Rows are points. The ring and each string are closed loops that go straight from each point to the next, and from the last back to the first. Before rounding, they use only three directions, however many columns there are. How many times does the string pass through the ring? Passing back the other way cancels.

Ring (8 x 4)
[[ 35   9 -21  15]
 [  5  57   3  43]
 [-32  60  23  52]
 [-76  32  32  48]
 [-92 -23  23  26]
 [-55 -62  13   1]
 [-12 -62   2  -7]
 [ 26 -31 -15  -1]]
String (20 x 4)
[[  4   0   6  18]
 [-15   0  -1  21]
 [  0   4  24  21]
 [ -5  11 -46  22]
 [ 28  31 -59  24]
 [ 52  48 -41  28]
 [ 52  46  -2  29]
 [ 28  25  43  27]
 [  0  16  -2  25]
 [-15  12 -36  24]
 [ 22  30 -70  24]
 [ 55  30 -35  20]
 [ 61  20   5  16]
 [ 42   7  33  15]
 [  4   0  -1  17]
 [-15  -3 -36  18]
 [ 27  -8 -56   7]
 [ 60 -11 -35   1]
 [ 72  -8   9   2]
 [ 27  -2  27  14]]
Times through: 3

Ring (6 x 9)
[[ 46  -6 -31   6  14 -20  -5  20  -7]
 [  7  52 -19   6   6 -26  -6  23 -15]
 [-47  62 -12 -18  -8 -13   1  13   2]
 [-54  14 -28 -40 -13   4   6  -1  22]
 [ -1 -63 -35 -39  -3  11   9  -2  34]
 [ 40 -65 -32 -17   9   0   5   9  19]]
String (15 x 9)
[[-34  90 -35  -5  -2 -26  -9  16 -18]
 [-63 115 -13  -9  -9 -25  -5  18 -14]
 [-35  60 -51 -17  -3 -17  -7   8  -6]
 [-16  22 -41 -19  -1 -10  -2   8   4]
 [-40  27  12 -23 -10  -4   8  13  16]
 [-66  51  26 -28 -16  -3  10  14  18]
 [-88  96 -10 -28 -18 -11   1   9   3]
 [-83 101   4 -23 -17 -14   2  14   1]
 [-63 107 -29 -14  -9 -23  -7  13 -13]
 [-33  85 -54  -8  -1 -25 -11  12 -18]
 [ -8  21 -33 -14   1 -12  -2  11   2]
 [-17  32   8 -10  -3 -12   4  19   5]
 [-23  64  19  -1  -3 -20   2  26  -5]
 [-28 112  -1   9   0 -34  -8  28 -25]
 [-22  91 -49   0   2 -30 -13  17 -24]]
Times through: 2
